Each row is a point. To make a cloud, some directions were put in groups of two or more. Within a group, all points are equally far from the middle, so they leave a hole (a ring in 2 directions, a hollow ball in 3). The other directions are filled evenly. Then the cloud was stretched, turned, moved and blurred a little. Count the holes, and give their numbers of directions, smallest first.

Cloud, 20 rows:
[[ 19  43 -19]
 [ 20  25  27]
 [ 14 -16 -36]
 [ 30 -28 -29]
 [-39  23  38]
 [ 21  30  56]
 [ 25  -3  29]
 [-39   6  20]
 [-14   1 -38]
 [-31 -56  21]
 [-19  -5  16]
 [-24 -47   6]
 [  0  20  60]
 [ 26   3 -14]
 [-18  19  14]
 [-24 -12 -12]
 [ 58  -6 -11]
 [ 47  10  -1]
 [-13 -31 -24]
 [ 18   7  32]]
Holes: 0

Cloud:
[[-32  41  -6  17]
 [  5  59  -9 -22]
 [ 47  17 -44  26]
 [ 44 -10  14  36]
 [ 39  18  26  38]
 [  9  58   3  31]
 [ 31 -41  11  14]
 [ 42   8 -43  32]
 [ 54  11  24 -23]
 [-26   8 -38   6]
 [ -3  22  51 -29]
 [-21   3  39 -38]
 [-27   0  46 -18]
 [ 37 -42  13   1]
 [  6  50   3 -38]
 [ 49  -6  31  15]
 [-26  25  41  16]
 [-32  -7  38  -3]
 [  2 -47  13  -2]
 [-19  43  24  28]
 [ 23  24  51 -14]
 [-30  40  10  24]
 [ 22  40  25  39]
 [ 55  -9  28  -5]
 [ 32 -30 -29 -35]
 [-13  17  53 -20]
 [ 60  -3  12 -23]
 [  8 -12 -47  26]
 [ 60  12 -30 -19]
 [ -5 -45  16  -5]]
Holes: 2 (2, 2)

Cloud (47 x 6):
[[ 27  19   0  32   0  -3]
 [ 38  -2   1 -31 -17  41]
 [ -8   7  22   5  25 -38]
 [-17  28  10  24  23   8]
 [ 20  -5 -39  23  -3  -9]
 [ 11   3 -31  44 -13  -5]
 [ 18  31  -9  19  13  -7]
 [-22 -37  15  10 -10  11]
 [ 15 -16 -26  24  15  25]
 [-17  19  -6  34   9  -7]
 [ -1 -49  26  24   8  51]
 [ 29 -21  -5  42  -8  26]
 [  2  15 -18  42  11  13]
 [  1 -25  29   9 -10 -26]
 [-13 -24 -26  22  -2  -7]
 [-13 -25  24 -33   8  30]
 [  3  15 -28 -26  -8  34]
 [-22 -32   5  15   6  -9]
 [  1   6  33   3  -3 -25]
 [ 18 -37  18   4   5  26]
 [ 49  19  -4   6 -17 -28]
 [ 27 -13  30  -3  -1 -20]
 [ 16 -35  -7  -5 -39  33]
 [ 39 -25  -7 -11  24  -8]
 [ 15 -27   2  27  16  60]
 [-30 -25  28  41   2  -7]
 [-14   5 -27  33  17  -9]
 [  0 -31   1 -13  -5 -26]
 [-16  18   5  26  21 -29]
 [-22 -34 -19  42   7 -10]
 [-19  30   0  -2 -16  23]
 [-15  -1 -18 -14 -25 -12]
 [ -9   9 -31  29  31  -7]
 [ 16  16  15  38  -9  24]
 [-40  -1  38  28  10  31]
 [ 16  38  13  -5  20  14]
 [  5 -29 -27   3 -11   0]
 [ 10 -32   6 -25  30  21]
 [ -4 -12  26 -11 -20 -26]
 [ 33   0 -26  19  15   2]
 [-29  -3  -5 -11 -21  25]
 [  5  11  37  36  -1  16]
 [-24 -41  -6  33  20   0]
 [ 10 -20 -22   0 -15  35]
 [ 14 -13  44 -20 -41  17]
 [-13 -40 -24  38  36  -6]
 [ -5  25  13  33  11 -11]]
Holes: 1 (3)

Cloud (81 x 8):
[[ -4 -27 -20  15 -45  18  21 -12]
 [-22  13 -22  28  23  -4  17 -19]
 [-22 -17 -13 -20 -24 -22  15 -44]
 [-12  13  17 -21 -18  19 -14  14]
 [  2 -22   6  14 -52 -21  13  23]
 [ -4  -9 -19  24   7  10  48  11]
 [ 15 -13  11  26  -8  17  -2  18]
 [-35  18   9  25 -20   4  15 -35]
 [-43   7 -14  18   9  -7  -4  32]
 [ 25  14  15   8 -16 -11  17  33]
 [-35  17  -4  41  -6 -31 -23  23]
 [-45  -3  -8   7  18   1  13 -18]
 [-34  -3 -13 -20  31 -12  11 -13]
 [-25 -26  -7 -24  19  12  14 -22]
 [ 14  -7 -36  -3 -41  19   4   2]
 [  9 -31   9   1  35   7  24  -2]
 [-43  -1 -17   9   9   3  -9 -40]
 [-31  18   6  16 -60  18   4  -9]
 [ -9   5   3 -31 -44  31  -7 -32]
 [ 15 -21   7 -22 -34  30 -18 -39]
 [  3  10  -2   9  34  23  23  13]
 [ 14  34   6   6 -26  20  -9 -30]
 [-35  10  20  18  12 -27  12  10]
 [-12  27  22   4 -29  31  -3   4]
 [-22 -28  26  13   9 -31  33  11]
 [  6  -5   0  30  10 -11  -5  34]
 [  8 -19  18 -29 -19  25  -6 -20]
 [-17 -20  11   7 -54 -27   8  14]
 [-40  15  -6  17 -12  -9  30  -3]
 [ 11 -33  -9 -32  19  18  21 -22]
 [-12   5 -31   6  25  10  26  17]
 [  6 -32  16   0  -1   3 -12  25]
 [-25   6 -20 -27   4 -11  -7 -30]
 [-45  14 -20  30 -22  21   8  -3]
 [-10 -35 -24  13  10 -26  17  24]
 [ -5 -14 -15  40 -27  -6  19  18]
 [-46  -7   1   7   8  18  29   4]
 [ 22  19  -9 -12 -24 -12   4  32]
 [ 19 -25 -19 -29 -13  23  28   3]
 [-13 -25  13   2 -34  -9  38  16]
 [ -2  34  11  17 -32  -9  -9   1]
 [  8 -27  17 -13   5  19  -6 -28]
 [-25  10 -20 -26 -38  13  -2  18]
 [ 24 -24  13 -40  10  -7  21 -28]
 [-16  11 -28  27  -8 -21  30  16]
 [ -7   9 -40  -7  13 -17  30  10]
 [-21 -26  14  10 -14 -26  36  -6]
 [-15  16 -20  16   5  38 -13 -11]
 [-11 -14   0 -48  10  22  21 -22]
 [ -1 -15  -7  43   5 -15   2 -12]
 [-23  -1 -14 -22 -43 -16 -13 -25]
 [-11  23   9  24  26 -26   6 -12]
 [-27  11  -9   4  35 -16   8  35]
 [ -8   2 -37   1  20   0  34  22]
 [ -9  -1 -49  25 -10   0  -8 -20]
 [-45 -24  -4  14 -14  11  14  12]
 [ -5 -22  -5  42  -6 -20   7  28]
 [-42  11 -14  17   1  11  28  27]
 [ 24 -18  18 -28 -20 -10  28  -6]
 [ -8  29  -1 -19 -28 -17  10 -14]
 [  6 -15   2  24 -46   5  26  25]
 [ 16 -26 -19 -11  26 -13   4 -34]
 [  7 -19 -15   7 -26 -21  32 -25]
 [-41  16 -19  29 -14  16  13 -20]
 [-23 -37  -1  16   8  -4  12 -14]
 [-27 -13  -7  -1 -55  11  11 -29]
 [  0  30   4 -24 -26  36   1   2]
 [-27  11 -23  -6  16   6  -3  14]
 [ 18  -8  14  28  -5  10   5 -15]
 [ 11 -25 -29  -6  -4  -5 -12  -7]
 [ -4  -3  16 -30 -34   2  19 -35]
 [-25 -33  -3   5 -20   2  36  12]
 [-17  26 -11 -10 -20 -45  27  26]
 [-24   9 -41  33   5 -20 -17  -6]
 [-23 -25 -13 -34   4  22  30 -17]
 [-11  13   2  28  26 -25  23  43]
 [ -9 -29 -14 -20 -25   2 -29 -14]
 [ 25   3   6  12 -12 -24 -19  19]
 [-24  23  21  11  -3 -38  24 -20]
 [-10  19   2  33  19 -27   4   1]
 [-33   6 -30 -11   2   9  -6 -33]]
Holes: 2 (2, 3)

Cloud (94 x 9):
[[ 32  -1 -43 -28  12  -7 -25 -23  -9]
 [  4  -6 -17  25  39 -15  11  10 -48]
 [  3 -23 -30 -28  18 -44 -20  29 -17]
 [  4 -15  -8 -37  11   5  28  15 -29]
 [  9  -6  -8 -40   1  -8   2   0 -41]
 [-20 -15 -10  19 -33  32  53 -16  -6]
 [ 29 -27  15  -8  15  -8   5 -51  10]
 [ 17 -38 -43   5  12  -7 -17  -7  47]
 [ 34 -16  -8  17   6 -23  36   7  31]
 [-19 -19 -25  35  26  13 -26  30  19]
 [-45  11 -34  -3 -35 -11  37   8  -7]
 [  9 -51  -4  14  48   5 -17  16  27]
 [ 44  -6 -11  36  23  18  -1 -18 -20]
 [ 25 -29  15 -16  23 -23 -35 -28  -6]
 [-36 -10 -21   4  43  11 -26 -17  23]
 [-24  12  -7  -3 -25 -22 -48  23  -7]
 [ 24  -7   4 -21  -2   2 -48   2  28]
 [ -5  -2 -22  27 -47   9 -17  -8 -42]
 [-43  -8 -10  -9 -13  43  31 -15  24]
 [-27 -23  22  34  31 -16  12 -10  17]
 [-49  -6 -21  -4 -16   7  -8  14 -46]
 [-13   2 -23 -36  21   8 -16  20  51]
 [-26  32  -7  10   9  -4  -6  33  32]
 [-26 -19 -14  14 -33  33  45 -18  19]
 [  5   2 -19 -30  50 -21 -38  -5   5]
 [ -7  -8  41   7  31  16  24 -13  -2]
 [ 22  -7 -35 -15  15 -11   1 -56   8]
 [-19   2 -33 -16  15  10  24  13  57]
 [-52   1 -34 -27   3   6 -19  24  -4]
 [ 12   8  37  -6  10  -3  41   2  17]
 [ 28  19 -13  13 -40 -20 -14  22  15]
 [-19 -28  -8  -6   9  32 -14  45 -15]
 [  4  -6 -46  37 -12 -20  22 -19   8]
 [ -2 -35 -30  21 -15  25  -5  43  -9]
 [ 21  11   8   6 -52  20  40  -3   3]
 [ -8 -37  -1  12   9 -15  -7  50 -28]
 [ 38 -29 -21 -16  -1 -21 -13  29  38]
 [  0 -30  -9  21  25 -31  11  46   2]
 [ 23  40  -8  11  21 -24   1   0  -1]
 [-38  -4  10  35 -18  -4  20  31  -2]
 [-44 -18   9   4 -19  14  21 -25  34]
 [-33  -8  -5   1 -13   2 -48  34   0]
 [  6 -28   8  25 -33  38  -3 -11  28]
 [ 20  20 -37  -9   5 -28  23  31 -10]
 [  7 -23  -1  -3   2   9  -2 -33 -53]
 [  5  17 -21  29 -45  17  13  12  31]
 [ 33   7 -13  -1  -9  29  45 -16 -20]
 [ -2 -35   4  31  29  12   9 -41  25]
 [  3  15 -12 -32  28 -15  17  28 -27]
 [-31 -27   4  25  16 -16  23  36  11]
 [-20  13  -4   9   9  39  18  47  -1]
 [  0  -6 -11  47 -20  26   6 -43  -6]
 [ 26 -21  -2   5   0 -23  21 -54 -13]
 [ 22 -20 -40  30  -1 -19  20 -35  10]
 [ -7  -5  -2   2  -2 -34 -26  13  54]
 [-18   8 -43  21  32  24 -21 -12  21]
 [-43 -10 -16  11  25  17  -1  34  30]
 [  0  -4   5 -27 -24 -32 -21 -32  23]
 [ -7 -10  30   0  30 -14   3  43 -19]
 [-33  26 -10  35 -26  -3  26   5   5]
 [ 16 -45  18  13 -30  13  22 -27  -1]
 [-36  -9 -26   9  43 -16  14   7 -37]
 [ -8  -8 -14 -29  29 -32 -31 -37   2]
 [  4 -47  25  36  13 -22 -25 -13   3]
 [-33  15 -38 -31  -4  -3  -1  46  14]
 [-17   0 -51  -3  -6 -38  23  16 -17]
 [ 13 -13   7 -20  15 -21  15  54  12]
 [-15 -25 -13  32 -29 -20  38 -19  -5]
 [ 22  27 -54  -3 -24  11  24  -1  21]
 [-49  29 -21 -25   2 -14 -12  -6 -19]
 [-10  22 -38   1   4   9 -41 -30  -8]
 [ 15   9  13 -12 -13 -22  24 -35  38]
 [-17  10  -8  32 -44  22  31 -33 -12]
 [  8 -21 -55   1 -11 -41  -1  19  -7]
 [-14 -43  18  22 -41   6   8 -18   4]
 [-10  -4 -46  19  -7  18  -6  33  39]
 [-20 -19 -50  -2  -4  12 -47   9   3]
 [-12  34 -15   8  29 -19 -14  13  30]
 [ 21 -19 -26  30  19  -7 -11  23 -48]
 [ 11 -52  -9 -14   1 -21  15  27  30]
 [ 22 -44  -2  42   3 -18 -26  18 -11]
 [ 37 -10 -38 -20  45   5 -12  13  16]
 [-34 -42 -11  -4 -35   0  10 -25  11]
 [ -5  16  -7 -25 -11   5 -13  14 -51]
 [-27  -4 -18 -22  21   8 -21  11  54]
 [ 23 -29  20  14 -27 -29  18  17 -13]
 [ 32 -26 -26   9 -17 -26  24 -22  30]
 [-14 -27  -9  20 -60   9  -5 -11  -7]
 [ 53 -16 -29  -3   1   2 -13 -17 -24]
 [  0 -15   6  -7  -7  19  48 -23 -33]
 [ 42   2 -27  -9 -38 -15  -5  17 -12]
 [-28  29   5  15 -14 -22  -9 -30  11]
 [ -2  25 -11  17 -11  40  44  14 -21]
 [-31  -4 -33   9  56 -15   8  14  -8]]
Holes: 2 (3, 6)

Cloud (103 x 9):
[[ 25   5  48  -4  30  -6  20   5  -3]
 [-20  27  -9 -36 -17  29 -19  30  19]
 [ 18   0  26 -13 -27 -28 -17  -8  14]
 [-28  31  16  25 -12  31 -16  -6   6]
 [ 29  13  43   6  12   8  16   0 -33]
 [ 27  -8  31   3 -10 -21 -10   4  33]
 [-33  24 -16 -13  -8  29 -11  32  -5]
 [  1  13  -8  -3  44 -10  14  37  33]
 [  8  34   2   1 -23  20 -31  11  50]
 [-20 -10  -5   9  53  -5  24  24  15]
 [-36  15  14 -13   5  15  -5 -17  17]
 [-10  14  20  41 -12  -2 -42  20  -2]
 [  3  25  13 -15   4  -5 -13  -4 -24]
 [-14  -3  18 -23 -24 -10  26  -8  21]
 [-26  22  -3   8  24   6  16  -6 -19]
 [-11 -18  13  19   5  23  28  19  27]
 [ -3  24  45  32 -22  -1 -28  14 -12]
 [  1  -1 -29 -29   1  40  -9  19  40]
 [-32   2 -14 -21 -17  27 -26   6  51]
 [ 22 -28  -4 -11  -3 -27   2   5 -18]
 [  6  38 -11  -3 -14  13 -38   6  13]
 [ 33  -8 -20 -40 -26  -3  -1  29   4]
 [ 22  18  19 -16 -17 -24  15  -7 -25]
 [-18   1   3  23  27 -30 -19  28   5]
 [ 18 -18  19  -5  -9  39  13   7  46]
 [  2  18 -23 -25  32  11  33   4   5]
 [ 23 -28   1 -23   8  -6  26  35  19]
 [  5  12  10 -27 -10  -5  35  32 -11]
 [ 39   3  -4 -32  21 -19  13  21  -3]
 [-15   1  -7   3  42  16  24  21 -25]
 [-14   0   8  21  10   0 -53  29   5]
 [ 29 -22  23  -8  11 -30  -7  19   9]
 [  4  -6  27  17   6 -26  30  14 -30]
 [-40  -3   1 -26   3 -12  18  15   7]
 [-27  17   9 -20 -30   7 -46  19  10]
 [-12  -5  40 -13  31  25  22   5  21]
 [ 20  34   5  18  31  -2 -12  29 -11]
 [ 20  15  51  16  13  21  -1  15  40]
 [-23  -5  43  -3 -23  21 -10  22  19]
 [ -9   8   6 -29 -50  11 -22  24  -1]
 [-14  20 -20   2 -13 -31  23  13   1]
 [-17  21 -23 -11   8  -6   8  24 -33]
 [ 31  11  -5 -12 -45 -25  -5  17 -14]
 [ -3   0  11  33  21   9 -31   0  18]
 [  6  20   3 -15 -43  -6  10  31 -20]
 [ 35   9  12 -15   1   5  23  26 -34]
 [ 20 -20  14 -20   5  41  24  23  27]
 [ 41   3  10  -4  -5 -30  10  13  27]
 [ 17  -5 -16  14  -2  20   3  43  18]
 [ 24  34  12  19   5   3  -6  44 -11]
 [  1   0  10 -10 -36  -2 -14  17 -38]
 [ 13   5  26 -10 -29   4  -4 -26  -2]
 [ 14  -3  -1 -18  19   0 -27  49  23]
 [-25  26 -13 -11 -27  14 -41  17  45]
 [ 21  14   7 -26 -17   1 -18 -14  -6]
 [-46  20  -5  -5  -8  31  -6  -4  33]
 [ 22 -11  21  16 -23  12 -25  37  11]
 [-16  29   6 -36  -8   2 -16  35  19]
 [ 17   5  35   5  12  -8  16  38  21]
 [ 10  27   4 -21   6  22 -29  -6  36]
 [ -4 -15 -22 -19  13 -37  -6  18  20]
 [  1  23  18  24  28  -6 -14  43  19]
 [ 13   2 -33   5 -13  16  14   8  12]
 [ 20  14  47   0  -3  -2 -13  37  -4]
 [ 14  25  19 -20 -25  29  13  11  56]
 [-23  10 -14 -27 -12 -29  -6  29 -14]
 [-27  31   2   4   8  29  10  43  23]
 [ 42  -9   9 -15 -30   9 -30   7   6]
 [ 18 -16  16   6  30   1 -28   4   0]
 [ 39  -2 -10  24   3  -7  -3  27  -7]
 [-23 -24 -11   1  14  37 -13  20  18]
 [ 41  -8   4 -15  14   8  47  21  -5]
 [ 24   6  -6  27  34   7  26  28 -16]
 [ 14   1  29  22 -13  -3  -6  33 -41]
 [  0   0  -7 -23  35  11   9   2  60]
 [ -4  20  -5 -15   5  -9 -20 -14  32]
 [-10 -24  10 -14 -37  26  -7  14  21]
 [-11  30 -16  -7   5   0 -11  37 -28]
 [ -9  -2   9 -37 -45   0  -6  13  42]
 [-27  23  -3  12  16  13   8  -8 -18]
 [ 28  27  31  10  -6  43  10   5  -7]
 [ 26   1  -3 -40   8   4  48  11   4]
 [ 46   9  13 -25 -24 -22 -13  22  21]
 [ 11  33  12  14 -42 -11 -30   8  -5]
 [ 12 -23  23  -2   2 -36   2   9  -1]
 [ 11  35  45  28  -6  -4 -12  12 -21]
 [  6  10  -8  13  -7  13   7 -19  22]
 [-23  -4  30  19  -7  32  17  22  20]
 [ -4  29  22 -14 -42  13  -2   3  46]
 [ 30  27  24  15  30  12  26  -5  21]
 [  9  19 -20 -10 -44   1  16  24  -3]
 [-10  23   2 -16   6  26  -1 -13  -8]
 [  0 -12  -8  14  26  -8 -24  35 -25]
 [ 16  11 -20 -26   3  40 -13  15  15]
 [ 17  16  19 -19 -52 -16 -30  13  11]
 [-26 -17   1 -23   3   3   1 -10  40]
 [ 24   1  20  20   3  -5   9  45 -26]
 [-30  -7  27 -11  33  31   9  15  30]
 [-49  11  15  -4   3  -3 -27  17  29]
 [  1   9   1  16   3 -24 -23  15  40]
 [-20 -15  -2 -17 -22   5   5  28 -24]
 [ 48   0  -2 -24   1 -11  38  21  -4]
 [ 30  35  27  10  15   8   7  -1  34]]
Holes: 3 (2, 3, 4)

Cloud:
[[  4 -13  37   9   8   9 -13   0 -40]
 [ 21   6  -1  11 -31   7  13  35 -18]
 [  0   1  18 -24  11  16 -23  25 -22]
 [  3 -24  23 -25  -3  25  12  11 -32]
 [  4   6 -14 -19 -33   4  -2  -7   2]
 [  7  24  22   8  -9  47  27  -2  -5]
 [  5   0 -16   7   3  34  13  23 -29]
 [-15 -20   3  14 -12  -6  11  -8  21]
 [  2 -22  16  48 -23  -7   3  29   0]
 [ 14 -22   2  10 -19  28 -11  -1 -15]
 [ 10   3   5 -17  -3 -13 -21 -12   8]
 [ -2  -2 -15 -11  21   8  -2  -9  -4]
 [  7  39  21  27 -18  29 -10  18 -33]
 [ 26  27  -9   2   9  12  -9   6 -15]
 [-14  -2 -19   8  16  -9   1  17  13]
 [ -6  17   0  23 -13   7  23 -35  19]
 [-14  -2 -13 -17 -12  16   6  24  29]
 [ -3 -27  41  23  -6  14 -11  18   4]
 [ -6   4   8  60  -8 -15   7  10   8]
 [-26 -14  26  45   4 -11   5  20 -32]
 [ -8   6  11   3   1 -32  11  -5  18]
 [-35  22   0   8  -8 -12  30   4  15]
 [ 30  -8  22  -1  -8  36   3  30 -24]
 [ 23  33  -7  -6  -5  10  13 -37  12]
 [-21   8   2  46   0 -28  -4  -1 -20]
 [ -3 -25  -5  17   0  14  20 -14  23]
 [-10  18  15   8  -3  23  12  16  31]
 [ 26  -3 -18   9  -5  38  -3  19   4]
 [-21  -5  38  -8 -13   6   7   1 -34]
 [-27   5  45  37 -24  -4   9  33 -25]
 [  0 -19  21 -20 -20   2  -5  -5  13]
 [  1 -22  -4 -16 -38  27  33   0   3]
 [-39   8  23  15 -21  14  24   0  -2]
 [ 29 -14  -2   5 -22  10 -18  33   1]
 [-21  28  34   2  -4  -1  -1 -18  -5]
 [-17   8  57   1 -17  12 -19  19  -9]
 [ -9  -2  34  25  -6   0 -32  31  21]
 [ -9  38   6  -9 -13  20 -21 -13 -19]
 [ -6  13   0  43 -15  26  19  27  -8]
 [-10   2  41 -33 -24   9  13  36 -20]
 [  6 -30   3  -1 -11   1  -2  38 -35]
 [ 13  -3  39 -36 -26  32   2  10  -7]
 [  6  -6  17 -22  10  22 -27  14   2]
 [-25  12  24  -3 -40 -18   5   9  -6]
 [ -7  34  19  -4 -31   9   1  30   8]
 [ 19   9  -2 -21 -20  13 -33   0   2]
 [ 13  29  11  -8 -43  26 -22  23 -13]
 [ -7 -31  16  31   0   6  32   8 -12]
 [ -1  35   8  45  -7   2  -7   6  11]
 [ -8  10   4  37 -14  12  39 -14 -16]
 [-13  32  19  13 -16 -12  29  -5 -32]
 [-24   4  -1 -11  14  16  -3  12  13]
 [ 23  -1 -26  13   2  13  29  21  -5]
 [-13  46   9  -8 -14  -2  25 -21  13]
 [ 15   2  -1  -8 -21   3 -19 -23 -17]
 [ 13  16   6  -2   3   7  25 -33 -28]
 [-17 -18   8 -18 -21  18 -16  32 -15]
 [  6   0  -8   4  20  17 -25  27   0]
 [-22  24  27 -22 -10  34   9   4   6]
 [ 27  23  -8   1 -19  38 -11  -4 -21]
 [-13  16   8  -1   2 -19  -8 -21   1]
 [-24  -2  19  36 -23  -1  21  34 -30]
 [ 15 -24   1  35   0  24  26  13 -13]
 [ 29  14  11  44 -12  11 -16  -2   5]
 [  3 -17   7 -23   3 -14  -3  26 -27]
 [-14  14  28  45  -1 -32   6  19  -5]
 [ -9  18  -3  -4  26   9  15   2 -16]
 [ 16 -20  16  14  -2 -16  36  -1  17]
 [ -9  25  -8   0  10  17 -10 -17  -1]
 [-19  20  -6  16  -6  15 -40  31 -11]
 [-20  -9   0  56  14  -7 -15  40  -3]
 [  7  15   8  11 -22   1   1  22 -58]
 [-21  35  25  38 -13  -3   7 -11 -16]
 [-22  24  20   3  -8  36   3  22   6]
 [-14   6  -4  -2  14 -27  27  -5   3]
 [ 12   7 -16  19   6 -17 -25  -9  -4]
 [-32  32  39   3 -37  -4  -8  18 -23]
 [  7 -22  36 -31   1   9   5  18   2]
 [-22  36  -8  -6 -20  24  12 -17  -5]
 [ 15   9  -4 -12 -14  43  16 -33  -9]
 [-22  -3   4   1   0  28 -16  34   8]
 [-17 -14  18  23  -4   2  29  -1  31]
 [-12   1   2  14  -2 -37  -7  26   2]
 [ -2  32   5  29 -22  13  19  28 -14]
 [ 14   8  35 -37 -17   2  15 -18 -19]
 [ 27  22  -6  -4 -25  10  -7 -11 -33]
 [-14 -26  -2  24  12  19  -9  43  -4]
 [-19  -2  15  -5 -25 -11   4  24 -44]
 [ -2   2   6  44  16 -32   1  11 -24]
 [-13  13   8  35   4 -36  -7   0   5]
 [ -7 -11  -2  42   0 -23 -19  41   9]
 [-14   5   3  24   2  14 -39  23  17]
 [ -1  17  21   4  -8 -20  -6 -31  -3]
 [ 23  15  11 -38 -25   8  -2 -13 -26]]
Holes: 1 (8)
